Each point is reached from the start by the listed moves, each made once or not at all, plus a little noise. Say if it took an odd or an even number of moves. Then give how often each move was made.

Moves:
(1): [ 4.5  2.1 -0.5 -1.0  0.2]
(2): [-1.1  4.4  8.5 -4.7  1.7]
Start: [ 0.3 -1.2  1.0  0.1  2.5]
Points:
[ 4.1  5.2  9.0 -6.0  4.3] => even (1, 1)
[ 4.7  0.9  0.8 -0.7  2.8] => odd (1, 0)
[ 0.1 -1.5  0.9  0.3  2.6] => even (0, 0)

Moves:
(1): [-0.5 -0.7 -5.1 -4.2 -5.5  3.8  2.0]
(2): [ 2.0  9.7 -0.1 -1.0  0.9 -1.5 -2.1]
(3): [ 3.1 -0.9  3.7 -1.6  1.5 -2.2  0.1]
(4): [ 7.0 -4.6  4.2  2.5 -1.3  4.1  0.5]
(5): [ 1.8  0.6 -3.0 -0.2  2.6 -2.8 -4.5]
(6): [-3.0 -1.3  1.5 -1.1  1.1  3.4 -2.8]
Start: [-5.2  2.1 -0.2 -0.2 -1.9 -3.6  1.1]
Points:
[-2.9  9.1  4.8 -2.9  0.9 -4.8 -2.8] => odd (0, 1, 1, 0, 0, 1)
[ 0.6 11.2  3.4 -2.6  1.1 -7.0 -0.9] => even (0, 1, 1, 0, 0, 0)
[ 3.8 -1.8  1.3  2.1 -1.3 -2.0 -2.7] => even (0, 0, 0, 1, 1, 0)
[-0.3  1.6 -4.1 -6.7 -3.6 -3.8 -1.5] => odd (1, 0, 1, 0, 1, 0)

Moves:
(1): [ 0.0  1.2  0.5 -1.3 -2.2  0.4 -0.4 -0.1  0.0 -0.3 -0.1  0.9 -0.1  2.4]
(2): [ 1.8 -0.6  2.4 -0.9  3.0  1.0  1.0  2.0 -0.6  1.5 -0.2  0.1 -1.0  1.6]
(3): [ 1.3 -1.4  2.9  3.1  0.1 -0.2 -0.6 -1.2  2.0  3.3 -3.5  1.5  3.0  1.2]
(4): [-2.0  1.0  0.4 -3.0 -1.1 -7.1  0.9  5.8  3.8  2.7 -5.0  0.5  0.4 -3.3]
(5): [-0.5  0.6  0.4  0.3  1.7 -0.6 -3.1 -1.4 -2.5 -2.2  2.2  0.6 -1.7 -0.9]
(6): [-0.3  0.9 -1.2  1.6 -1.0  1.9  1.3 -3.0 -1.4 -0.6  2.7 -2.8  2.8 -1.6]
(7): [-1.2  0.5  2.6  3.9  0.9  1.9 -1.1 -1.4  1.5 -2.7 -1.9 -1.3 -1.9  4.3]
(8): [ 1.9  1.1  0.2  2.0 -3.3  2.1  1.8  0.4 -2.4  3.4 -0.7 -0.6  1.0 -0.5]
(9): [-2.7 -2.1  3.9 -1.1  1.4  1.1 -0.3 -0.8 -1.5  0.7  1.2 -2.5 -5.4  1.7]
(10): [ 2.3  2.0 -0.3  1.4  1.3 -0.6  3.1  0.7 -0.1  0.9  0.8 -1.3 -3.4 -0.5]
(11): [ 0.6 -0.5  1.1  3.0 -1.4  1.4  1.3  0.6 -2.5  2.5  2.3 -2.4 -2.1  1.4]
(12): [ 2.5 -0.1  0.2 -1.7 -2.5  3.2  1.9  0.4 -0.7  1.1  2.2 -4.7 -1.2 -1.7]
Start: [ 0.2  3.0  2.8  3.4  0.6 -2.4 -1.4  0.2 -1.6 -1.5 -2.8  0.1  1.1 -0.8]
Points:
[  0.5   2.3  12.1   8.7   1.9   7.1  -0.3  -3.3  -9.9  -1.3   5.6 -12.8
  -9.4   4.0] => odd (0, 1, 0, 0, 1, 1, 1, 0, 1, 0, 1, 1)
[-6.6  5.2  9.4  3.8  0.2 -4.8 -3.3 -0.2 -1.6 -4.3 -3.8 -4.4 -5.0  1.9] => even (1, 0, 0, 1, 1, 1, 1, 0, 1, 0, 0, 0)
[  5.1   4.0  11.2   3.1  -1.9  -1.2   8.6   8.6  -5.4  11.4  -1.9 -10.8
 -10.5  -2.3] => odd (0, 1, 0, 1, 0, 0, 0, 1, 1, 1, 1, 1)
[-1.6  5.4  7.7  5.1  4.1 -5.0 -2.6  2.2 -0.8 -3.1 -5.0 -3.1 -0.2 -0.9] => odd (0, 1, 0, 1, 1, 1, 1, 0, 0, 0, 0, 0)
[  5.5   4.7  10.2   2.2  -0.1   4.3   3.1   1.3  -9.4   4.1   3.1  -7.3
 -10.6   1.3] => odd (1, 1, 0, 0, 1, 0, 0, 1, 1, 1, 0, 1)
